Rows are points. Examples show where two turns around zero, p and q, send a point. Write where each new point lands after one turn and then the other. Backwards means that the second turn is done in reverse. Each puzzle has new turns, and all numbers are rounded.

Turn p:
[-51 -29] -> [-52 -27]
[31 60] -> [34 58]
[16 17] -> [17 16]
[  5 -49] -> [  3 -49]
[0 1] -> [0 1]
Turn q:
[15 29] -> [ 0 33]
[-51 -39] -> [-27 -58]
[36 10] -> [27 26]
Where do these land?
p, then q: [38 42] -> [16 54]
p, then q: [-52 -19] -> [-39 -40]
p, then q: [ 20 -42] -> [ 36 -29]
p, then q backwards: [-7 18] -> [ 3 19]

Turn p:
[-58  27  -7 -42] -> [-52  45 -34  -5]
[-24 -54  46 -12] -> [-33  12  66 -12]
[  1 -39 -32  30] -> [ -4 -51   6 -27]
[12 44 33 25] -> [17  6 -4 59]
[ 30   2 -31 -42] -> [ 32  22 -22 -41]
[39 20 -8 40] -> [ 41 -33 -12  26]
Turn q:
[51 -5  7 18] -> [ 28 -38 -27  -7]
[-34 -20  -8  27] -> [-18  19 -11  39]
[ 47  20 -29 -50] -> [-11 -26  -1 -72]
[-27  15  12  65] -> [ 31  40 -27  45]
[-37 -10  18 -59] -> [-31   5  65  -5]
Where do these land?
p, then q backwards: [-44 -40 -41   9] -> [ 28 -23 -43 -46]
p, then q backwards: [-26  32   0  -1] -> [-17 -15 -25  24]
q, then p: [43  7 64  3] -> [ 56  -9  51 -15]
q, then p: [-21 -23 -45 -41] -> [-65  22  -5   1]
q, then p: [49 23 22 29] -> [ 54 -10   3 -35]

Turn p:
[ -9 -60 -15 -58 -28  11 -53  42] -> [ -1 -35  44 -68   5  21 -49 -45]
[51  7 11 -6 21 67  2 10] -> [ 60 -13 -13  25  23  35  17 -36]
[ 28   1 -16  34 -26 -37  32 -16] -> [  8 -10  -6  34 -23 -28 -21  49]
[ 12  94   1  -7  17 -44 -23   7] -> [ 13  91 -33  -2  26 -33 -17  11]
[-36  -6  43 -25 -29  13  -4   3] -> [-10  17  34 -23 -38  12  21 -28]
[-41 -77 -62   2 -35  22  13  15] -> [-52 -87   1 -13 -31  15 -38 -21]
[ 49  42  15  18  21  23  -9 -81] -> [ 34  19  12  72  43 -43  41  -9]
[-13   2  -4 -28 -12  15  10 -21] -> [ -2  -8   1  -4 -15 -22  13 -30]
[ -4  -3  24  18  81 -45  32  40] -> [  0  12 -45 -41  26  30  38  72]
[-35  -1   3  52 -11 -24  -1   1] -> [-49  14   6  20 -15  13  -6  34]
Turn q:
[ 22  50  31  57   2  10  19 -33] -> [51 58 13 16  0 47 10 -8]
[ 54 -21  42 -26   7 -58 -27 -22] -> [ 21  -6  -1 -14  41 -10 -76 -46]
[-58   3  -4 -26  15  10 -15  32] -> [-52 -17   6 -20  10   3  14  43]
[ -9 -12 -30 -10  10  10  12  63] -> [-22 -21  -5  26  -7 -38   8  49]
[ 17   8  28  44 -34 -30  48 -49] -> [ 54  30  45  11  11   8  21 -56]
[-19   4 -13  70 -59  37   1  17] -> [ -7  -5  24  65 -43  40  46  -6]
[-34  18 -66 -44   6  17 -23  31] -> [-72   4 -32 -14 -30 -32  14  33]
[-14  12  -3 -47   4  54   6   6] -> [ -8 -10  -3 -43 -44  -1   2  40]
[ 41 -62  15 -17  49 -49 -20 -45] -> [ 34 -32 -47 -27  63 -18 -39 -49]
Where do these land?
p, then q: [ 28   5  20 -50  -6  25   5  -4] -> [ 41  12  -4 -17 -10 -17 -27 -34]
q, then p: [ -6  10 -72  12 -56  22  45  47] -> [-24  20   6  23 -86  -1 -20  63]
p, then q backwards: [ 29  -9  16 -32 -32  33   1   5] -> [ 29 -18  24   7 -33   9  23 -30]
q, then p backwards: [-35  18   5  -4  18  24 -12 -29] -> [-27  -7  25  -5  29  -3   5  34]
q, then p: [ 11 -66   3  50  79 -24 -12   6] -> [  1 -65 -50   7  74  17  -1  36]
q, then p: [-84  -9  58 -11  34 -54 -24  -7] -> [-13  -6 -23 -60  41  31  87 -28]
q, then p: [ 32  52  -8   2 -45  36   9  45] -> [ -1  52  28  31 -44  29 -44   3]
p, then q backwards: [-23 -13   4  -2   5 -28 -54 -17] -> [-34  20  19 -25  -5 -44   2  13]
p, then q backwards: [  7  27  25   1 -56  16  19 -32] -> [ 32  15 -24  19 -53   7  32   8]
p, then q: [ 40 -13 -51  35  60 -50  23 -13] -> [-25 -25 -44  52  45 -50   1  44]
